Each point is reached from the start by the listed moves, each made once or not at all, plus a little noise. Is the number of moves made odd or even? Then give how often each move was made.
In the rows, 128 means zero.

Moves:
(1): [173 123 107 114 129 133]
(2): [118 174 125 118 126 149]
(3): [147 138 171 133 130 124]
Start: [117 156 155 124 130 115]
Points:
[129 211 193 122 128 132] => even (0, 1, 1)
[167 205 173 112 127 132] => odd (1, 1, 1)
[116 158 154 119 127 122] => even (0, 0, 0)
[134 171 199 125 134 115] => odd (0, 0, 1)

Moves:
(1): [181 144 101 116 153 137 117 130 139 113 136]
(2): [118 163 134 125 117 124 145 126 130 137 147]
(3): [163 116 185 128 107 112 119 128 115 118 116]
(4): [134 126 122 163 135 127 131 153 120 118 129]
(5): [128 122 141 118 156 113 123 143 148 143 140]
(6): [129 126 135 119 138 163 151 127 121 134 136]
(7): [132 105 102 115 123  96 184 136 131 113 134]
(8): [130 117 115 107 117 149 109 174 130 115 145]
(9): [119 123 136 137 114 133 128 116 159 105 122]
(10): [150 119 115 133 106 133 147 128 153 175 145]
(11): [124 107 127 129 124 123 128 116 107 109 165]
Start: [100 156 132 142 148 147 135 152 170 133 111]
Points:
[202 132 105  92 100 133 186 193 175 118 205] => odd (1, 1, 1, 0, 0, 0, 1, 1, 0, 1, 1)
[205 136 175 129 149 177 156 151 230 151 137] => even (1, 0, 1, 0, 1, 1, 0, 0, 1, 1, 0)
[154 138  65 135 150 149 158 210 208  57 142] => odd (1, 0, 0, 1, 0, 0, 1, 1, 1, 0, 0)
[107 122  94 100 142 176 196 201 172 104 138] => odd (0, 0, 0, 0, 0, 1, 1, 1, 0, 0, 0)
[178 162 179 164 162 121 129 162 199  74 163] => odd (1, 1, 1, 1, 1, 0, 0, 0, 1, 0, 1)

Moves:
(1): [164 130 129 129 132 118 132 115 100 133 135 133 125 134 151 122 128 125
 143 139 146 113 121 113 133 118]
(2): [118 163 123 145 126 127 127 136 123 136 137 128 134 140 131 124 125 138
 124 119 126 133 118 124 121 123]
(3): [129 144 161 117 150 128 125 132 120 129 131 122 121 132 121 135 132 142
 127 133 128 132 114 140 124 160]
(4): [133 121 138 176 117 133 119 132 134 141 127 112 132 108 128 130 121 124
 131 132 131 140 119 134 141 130]
(5): [134 129 113 142 175 121 128 149 135 120 129 122 147 128 128 144 134 142
 126 122 136 140 136 125 123 124]
(6): [132 130 128 117 144 178 120 134 130 129 126 107 137 129 136 120 130 134
 121 125 138 141 136 118 136 120]
(7): [114 130 130 123 135 132 176 125 127 135 129 126 125 135 134 129 108 130
 155 134 127 132 120 132 119 114]
(8): [125 118 133 120 119 129 124 174 122 131 132 129 117 123 130 129 130 131
 116 132 129 112 126 125 123 129]
(9): [150 133 125 119 120 132 137 138 160 115 137 132 129 127 137 125 127 119
 120 136 127 124 127 131 135 129]
(10): [125 130 127 126 143 132 124 133 141 182 127 151 120 130 138 149 124 139
 123 131 129 121 155 128 137 128]
(11): [129 110 126 123 125 125 126 136 121 136 182 137 126 110 124 139 109 130
 128 118 127 136 132 134 136 138]
(12): [126 125 138 144 138 141 133 135 127 113 128 168 117 130 116 123 133 135
 123 131 120 133 112 113 123 124]
(13): [127 124 132 128 120 127 139 129 125 132 131 135 164 129 117 125 140 135
 132 127 136 134 130 134 136 128]
(14): [126 126 119 140 126 124 127 134 123 126 130 127 122 160 122 129 126 115
 123 122 122 128 138 144 135 124]
(15): [115 123 137 129 125 124 123 129 129 121 132 134 149 140 159 141 126 124
 119 129 138 137 126 119 125 140]
(16): [136 136 136 130 118 134 136 121 124 129 130 130 128 125 122 159 138 144
 118 130 127 133 135 128 126 122]
(17): [123 127 120 134 119 133 131 125 128 128 139 123 112 128 133 123 159 138
 124 129 137 136 128 138 120 129]
(18): [128 116 120 126 109 110 128 129 136 114 127 117 124 161 115 114 118 180
 113 145 131 144 134 111 129 133]
(19): [128 132 121 126 124 141 111 126 133 127 131 125 127 136 126 139 130 131
 159 138 116 119 131 129 127 129]
(20): [115 129 112 117 128 125 130 117 129 134 135 122 131 112 108 127 119 100
 110 179 114 128 119 129 119 115]
(21): [120 139 124 127 129 127 121 123 125 133 130 133 127 128 118 131 125 111
 131 124 172 130 127 126 120 125]
(22): [140 131 120 111 126 116 122 141 121 142 117 136 132 130 135 122 120 116
 153 116 123 186 124 115 119 136]
(23): [127 142 140 141 131 121 122 136 113 106 126 131 126 121 131 118 115 119
 136 147 125 128 174 134 136 124]
(24): [125 129 103 134 112 139 108 121 110 128 119 133 130 110 144 137 106 135
 121 137 138 138 125 182 117 152]
Start: [123 153 126 113 112 128 114 131 151 115 137 129 142 123 140 126 135 125
 155 131 134 139 139 125 173 138]
Points:
[134 141 141  66 122 152 109 162 174  92 198 148 156 144 141 116  97 152
 116 188 130 249 109  82 163 176] => odd (0, 0, 1, 0, 0, 1, 0, 0, 1, 0, 1, 1, 0, 0, 1, 0, 0, 1, 0, 1, 0, 1, 0, 0)
[ 81 201  70 143 141 140 114 201 107 177 212 159 136 115 137 213  58 126
 162 197 160 151 210 197 147 123] => odd (0, 1, 0, 0, 1, 0, 1, 1, 0, 1, 1, 0, 0, 1, 0, 1, 0, 0, 1, 1, 1, 0, 1, 1)
[112 192  95  94  97 179  81 198 171 165 165 120 158 173 127 138 102 187
 105 216 133 156 159 185 174 172] => even (0, 1, 1, 0, 0, 1, 0, 1, 1, 1, 0, 0, 1, 1, 0, 0, 0, 1, 1, 1, 0, 0, 0, 1)
[ 83 184 121 168 104 196 149 200 174 124 184 137 141 152 159 118 128  87
 116 187 179 176 105 124 151 104] => even (0, 1, 0, 1, 0, 1, 1, 1, 1, 0, 0, 1, 0, 1, 1, 0, 1, 0, 0, 1, 1, 0, 0, 0)
[159 138 135 174 129 134 183 198 134 105 233 166 156  67 135 154 129 130
 155 224 154 163 156 129 176 101] => odd (1, 0, 0, 1, 1, 0, 1, 1, 1, 0, 1, 1, 1, 0, 0, 1, 1, 0, 0, 1, 0, 0, 1, 0)

Moves:
(1): [135 133 121 136 123 117 117 134 131 124 112 114 126 142 127 125 119 130
 126 141 135 130 122 119 136 137 125]
(2): [134 132 139 129 116 120 114 132 119 113 123 129 135 119 134 125 122 127
 134 123 146 114 132 125 139 129 121]
(3): [126 135 143 128 126 120 135 135 133 135 125 118 125 128 131 134 123 145
 137 132 135 132 147 130 134 126 142]
(4): [129 117 126 105 130 120 133 123 131 104 134 115 114 124 117 118 122 134
 131 125 135 124 129 112 141 129 138]
(5): [139 120 120 109 111 134 129 129 129 119 128 118 125 129 130 103 132 121
 125 111 135 128 117 126 127 122 129]
(6): [129 123 126 132 136 131 121 137 128 118 134 136 128 130 122 125 140 136
 135 143 136 129 117 118 118 125 120]
(7): [109 127 136 142 121 131 128 139 125 130 120 103 111 146 121 145 111 154
 133 123 118 139 123 125 111 124 133]
(8): [143 133 136 139 136 136 120 108 133 126 110 123 118 133 130 138 106 121
 129 128 127 141 129 124 126 131 130]
(9): [120 133 115 132 149 136 138 127 114 140 142 117 119 137 149 126 123 118
 132 118 109 143 139 134 123 135 134]
(10): [120 129 126 134 123 132 133 116 136 134 152 128 116 117 145 132 113 103
 113 103 115 135 125 146 118 158 137]
(11): [122 124 127 135 127 121 108 128 127 119 123 135 124 128 144 138 135 137
 140 142 119 124 122 129 133 112 129]
(12): [126 127 129 135 132 131 125 136 131 118 137 125 124 127 126 119 121 119
 111 129 125 130 129 128 133 123 121]
(13): [139 136 119 139 123 131 108 131 115 115 128 142 135 137 119 137 135 125
 124 126 117 121 119 135 142 134 134]
(14): [140 115 122 122 129 120 131 114 136 132 134 118 130 135 134 123 121 140
 124 120 129 125 133 119 136 112 123]
(15): [124 108 132 129 127 115 116 127 133 115 140 121 130 109 122 132 135 132
 142 125 127 117 108 133 156 120 149]
(16): [128  99 131 118 140 130 159 146 149 135 151 116 138 130 136 141 138 140
 112 166 114 131 136 100 123 119 125]
(17): [123 115 132 108 147 110 132 131 129 134 148 124 124 129 123 124 111 121
 128 124 116 131 119 142 138 123 123]
(18): [137 136 125 133 124 127 126 117 131 114 126 126 133 127 127 134 125 135
 131 132 123 119 118 118 138 115 136]
(19): [110 121 125 120 107 116 138 129 112 153 139 126 136 132 146 131 107 146
 113 135 119 146 143 128 147 129 135]
(20): [134 138 120 138 123 127 123 128 117 117 130 121 130 131 122 130 132 125
 129 130 130 121 140 123 122 115 136]
(21): [148 122 123 118 138 136 136 122 129 103 120 115 107 116 119 109 121 137
 127 112 129 118 121 123 113 119 130]
(22): [123 104 119 120 132 119 141  92 139 111 145 129 133 131 136 126 114 135
 113 139 133 124 136 143 131 131 122]
(23): [138 119 127 125 111 137 141 129 131 136 130 130 119 134 132 115 147 122
 131 142 140 106 126 125 133 126 136]
(24): [133 126 133 137 135 134 127 129 135 133 135 128 128 117 131 144 137 128
 140 139 105 130 127 130 123 120 120]
Start: [139 142 130 118 117 128 127 145 131 104 116 122 137 128 124 117 131 118
 131 128 125 137 139 125 120 132 119]
Points:
[154  64 118 107 164 110 162 136 163 104 199 106 130 160 172 146 145 156
 140 210  67 122 156 122 146  85 119] => odd (0, 0, 1, 0, 0, 1, 0, 0, 1, 0, 1, 0, 1, 1, 0, 1, 1, 0, 0, 0, 0, 1, 1, 1)
[148  90 107 131 102 108 108  87 131  68 180 117 123 123 191 123 125 103
 134 113 111  91 128 161 179 140 149] => odd (0, 1, 0, 0, 0, 0, 0, 0, 1, 1, 1, 0, 1, 1, 1, 0, 0, 0, 0, 0, 0, 1, 1, 0)
[120  93 114 126  86  80 120 128 121  43 191  74 106 123 185 104  90 132
 128 165 139 123 165 127 194 137 175] => even (1, 1, 1, 1, 0, 1, 0, 0, 1, 1, 1, 1, 0, 0, 1, 0, 0, 0, 1, 1, 0, 1, 1, 0)
[177 108 132 132 121 125 121 141 153  42 166 101 131  79 131 150 136 120
 129 135  74  98 101 110 151 124 146] => even (0, 1, 0, 0, 0, 0, 0, 0, 0, 1, 0, 0, 1, 0, 1, 1, 0, 1, 0, 0, 1, 0, 0, 1)
[181 111 105 103  93  90  84 105 106  32 111  88 120 145 147  94  54 134
 112 133 125 124 129 137 168 104 127] => odd (1, 1, 0, 0, 1, 0, 0, 1, 0, 0, 1, 0, 1, 0, 0, 0, 1, 0, 1, 1, 1, 1, 0, 0)
[150  81 138  94 162 127 171 149 163  54 196   7  51 106 132 120  66 121
 128  99  57 166 138 109 116 107 173] => even (0, 0, 1, 1, 1, 0, 1, 1, 1, 1, 0, 1, 0, 0, 1, 1, 1, 0, 0, 1, 1, 0, 0, 1)
[146  49 113  78  57  94 170 133 144  33 172  26  92 124 145  85  84 163
  96 139 139 103 135  91 152 130 167] => odd (1, 1, 0, 1, 1, 0, 1, 0, 0, 1, 0, 0, 0, 0, 1, 1, 0, 0, 1, 1, 1, 1, 1, 0)
[161  76 103  99 102 120 111  99 130  14 132  70  89 161 132  93  59 185
 102 129 114 150 121 101 143  84 127] => even (0, 0, 0, 1, 1, 1, 1, 1, 0, 0, 1, 1, 1, 1, 0, 0, 0, 0, 1, 0, 1, 1, 0, 0)
